Every row gives one point. Each copy is the shape, with its points in the same order, turned, moved and blurred by noise. Is it also mirrored, or only turned?
In the rows, 128 means zero.

Shape (6 x 3):
[[139 161 108]
 [120  80 162]
 [149 177 109]
 [ 79 137 103]
 [150 148 143]
 [164  83 135]]
Copy 1 (6 x 3):
[[132 158 100]
 [156 104 192]
 [123 143  94]
 [180 171 138]
 [114 123 136]
 [143  73 159]]
Copy 1 is: mirrored
Copy 2 (6 x 3):
[[173 112 143]
 [103 169 123]
 [190 112 153]
 [111  91 157]
 [173 153 142]
 [135 165  83]]
Copy 2 is: mirrored

Shape (7 x 4):
[[130  86 149 137]
 [118 109  95 100]
 [120 105 132 135]
 [123 222 111 160]
 [140 100 116 162]
 [152  84 109  95]
 [115  92 122 155]]
Copy 1 (7 x 4):
[[128  76 151 128]
 [116 132 165 164]
 [112 103 138 131]
 [101 169  63 149]
 [116  80 126 165]
 [155 107 182 163]
 [110  72 141 160]]
Copy 1 is: mirrored
Copy 2 (7 x 4):
[[159  89 119 121]
 [123 115  77  86]
 [138 100 111 122]
 [ 71 193 118 166]
 [153 109  92 151]
 [166 113  83  81]
 [141  87  97 140]]
Copy 2 is: only turned

Shape (12 x 6):
[[ 57 155 154 127 119 153]
 [145  74 136 166  94 171]
 [143  92 111 182  86 151]
 [ 85 168 169 123 129 103]
 [ 95 119 135 144  84 121]
 [141 171 168 144 115 148]
 [157 169 108 113 119 140]
 [166 107  73  97 173 114]
 [147 101  90 142 125 126]
 [128 127 127 168 115 132]
 [155 119  98 148 133 135]
 [174  98 103 106 100  79]]
Copy 1 (12 x 6):
[[ 50 128 122 111 116 157]
 [121 108 102 212  94 153]
 [110 126  90 219 110 132]
 [ 65 143 159 116 140 123]
 [ 67 114 115 164 106 110]
 [ 95 179 152 158 117 154]
 [130 185 109 141 113 115]
 [188 136  89 129 148  92]
 [140 129  87 174 134 106]
 [ 98 141 115 183 134 129]
 [138 143  93 176 138 121]
 [153 127 122 174 110  52]]
Copy 1 is: only turned
Copy 2 (12 x 6):
[[ 99 126 147  70 150 116]
 [158  32 119 111 150 154]
 [163  39 105 114 147 118]
 [118 139 173  95 120  95]
 [131  78 135  79 118  99]
 [175 130 165 115 143 135]
 [171 138 104 131 112 136]
 [117 112  77 193  79 135]
 [141  73  90 148 111 114]
 [154  86 122 127 139 107]
 [152  85 100 150 125 125]
 [159  75 117 150  46 102]]
Copy 2 is: mirrored
Copy 3 (12 x 6):
[[ 51 159 157 126  93 139]
 [151  77 150 117  95 154]
 [140  67 118 126  76 139]
 [ 79 179 147 158 104  93]
 [ 97 112 140 112  83 100]
 [129 173 135 150  75 146]
 [142 174  85 111 103 134]
 [148 128  65 120 188 123]
 [138  96  95 121 126 126]
 [120 111 118 147  89 128]
 [140 113  92 135 121 136]
 [174 114 100 114 133  67]]
Copy 3 is: only turned
Copy 4 (12 x 6):
[[ 99  93 174 117 107 156]
 [ 78 138  65 155 126 135]
 [105 140  73 179 105 141]
 [112 125 199 124 105 119]
 [102 115 131 148  78 124]
 [108 172 162 131 124 157]
 [167 162 136 119 115 152]
 [196 131 104 131 161  83]
 [154 133  92 161 121 108]
 [118 136 126 170 118 134]
 [153 141 105 158 134 123]
 [161 163  99 133  90  64]]
Copy 4 is: mirrored

Shape (12 x 6):
[[120  81  93 125 162 101]
 [135 144 154 119 140 102]
 [161 119 122 116 143 178]
 [136 112 153 158 109 147]
 [147 136 134 164 153 144]
 [123 144 169 143 159 155]
 [159  96 152 169  84 130]
 [179 155 180 168  72 169]
 [164 129 136 101 147 152]
 [131 105 111 172 129 100]
 [171 166  89 120  92 186]
 [102  93 175 147  76 127]]
Copy 1 (12 x 6):
[[121 102 142 109 185 124]
 [145 143 112 111 115  90]
 [201 103 106 145 133 132]
 [162 128 159 150 101 136]
 [141 122 109 164 115 130]
 [148 105 115 143  83 106]
 [168 153 182 159 115 147]
 [201 186 130 174  57 139]
 [186 115 102 131 130 106]
 [116 144 160 139 146 143]
 [207 137  78 144 119 192]
 [162 129 198 100  86 140]]
Copy 1 is: mirrored
Copy 2 (12 x 6):
[[118  66 121 160 153 107]
 [127 135 128 101 133 108]
 [109 136 110 142 163 186]
 [ 74 138 115 128 113 140]
 [ 92 154 125 143 162 125]
 [ 97 162 158 116 143 137]
 [ 55 125  79 126 111 128]
 [ 69 198  75 106 104 151]
 [122 135 112 113 161 170]
 [ 88 118 102 156 137  93]
 [140 182  75 162 138 184]
 [ 67 115 117 119  61 129]]
Copy 2 is: mirrored

Shape (12 x 8):
[[199 104  78  74 161 115 174 149]
 [122 160 122 121 159 140 171  87]
 [119 148 118 152 130 109 122 133]
 [119 164 102 108 131 146  94 128]
 [130  97 126  53 154 186 124 102]
 [112 137 106 150 121 124  71 114]
 [ 99 140 101 140  97 128 130 106]
 [152 107 124 134 139 147  98 148]
 [104 144 102 138 121 133 155 117]
 [158  64  80  99 182  90  71 171]
 [ 92 184 159 118 103 115 172 110]
 [142 149 130 109 117 120 147  81]]
Copy 1 (12 x 8):
[[145  94  76  73 169 119  73  89]
 [160 172 137 106 167 129 148 108]
 [114 166 132 142 118 131 116 113]
 [101 160 161 129 145 157 103  84]
 [153 101 161  72 156 200 125  73]
 [113 156 153 166  97 154 109  81]
 [ 98 153 142 141 116 133 159  86]
 [134 109 139 143 119 165  91 113]
 [111 160 123 122 139 134 154 109]
 [144 116  76 109  84 179  32  73]
 [ 99 183 172  92 140 111 157 142]
 [140 144 162  98 142 107 140  87]]
Copy 1 is: mirrored
Copy 2 (12 x 8):
[[133 166  93  68 192  94 147 200]
 [ 75 128 114  94 155  99 178 102]
 [ 98 122 113 148 119 107 131 146]
 [ 69 131  97 101 101 135 120 146]
 [118 140 106  22 134 148 121 117]
 [105  90  99 134  83 133 122 147]
 [ 86  82 135 115 108 132 161 150]
 [135 125  90 115 136 149 111 143]
 [ 76  95 130 112 140 113 160 144]
 [168 122  62  92 141  95  52 182]
 [ 59 145 182 117 113 107 171 110]
 [101 137 126 101 118 113 189 131]]
Copy 2 is: only turned
